Rows are points. A path goes straight from each point to the next, and from the last back to the first. The post is the endless flat space through its rows: a point in 2 columns, a line in 3, a plane in 4, and so on, so that a path can go around it. How many times does the path go around the post? Going back the other way cancels.
In the rows, 128 means zero.

Post:
[[157 158 161]
 [130 105 100]]
Path (21 x 3):
[[198 115 113]
 [156 115  85]
 [183  96 118]
 [143  93 156]
 [ 76 114 140]
 [ 92 185 161]
 [141 149  95]
 [167  97  55]
 [190 157 188]
 [137 122 171]
 [128 145 158]
 [110 132  90]
 [149 144  92]
 [177  98  93]
 [146  83 112]
 [193 128 131]
 [150 118  74]
 [137 158 128]
 [127 145 152]
 [114 118 188]
 [167 115 145]]
Times around: 1

Post, 8 rows:
[[135  88  99  98 132 188 118 135 130]
 [170 128  80 129 169 108 164 173 125]
 [135 115  72 140 116  92 148  31 148]
 [131 135 113 109 180  81 154 119  93]
 [132 114  73 133  89 150  96 156 107]
 [109 141 145 149 165  99 177  81 100]
 [120 101  32 149 136 138 108 141 128]
 [109 159  76 155 148  86  95 144 147]]
Path, 17 rows:
[[111  85 115  89 189 112  94 156 112]
 [200 103  44 115  99  91 107 120  67]
 [112 121  88 112 197 148 136  92 131]
 [178 109  48 123 128 131  93 124 173]
 [177 119  66 152 120  92 127 181 108]
 [121 106  68 127  99  92 148 123 101]
 [ 94 121  62 172 118 142 158 108 138]
 [143 182  29 163 114  96 125 153 103]
 [142 105 100 107 110 134 176 122 121]
 [104 103  86 105 105 118 127 133 104]
 [ 96 116  82 131 186 127 165 131  88]
 [133 151  40 161 173  97 147 152  71]
 [112 146  74  74 145 102  97 152 104]
 [147 124 110  94 150 159 147 142 113]
 [142 152  93 142 134  90 111  94 122]
 [178  79  67 141 182 114 118 184 130]
 [108 119 136 116 121 114 132 167 135]]
Times around: 1
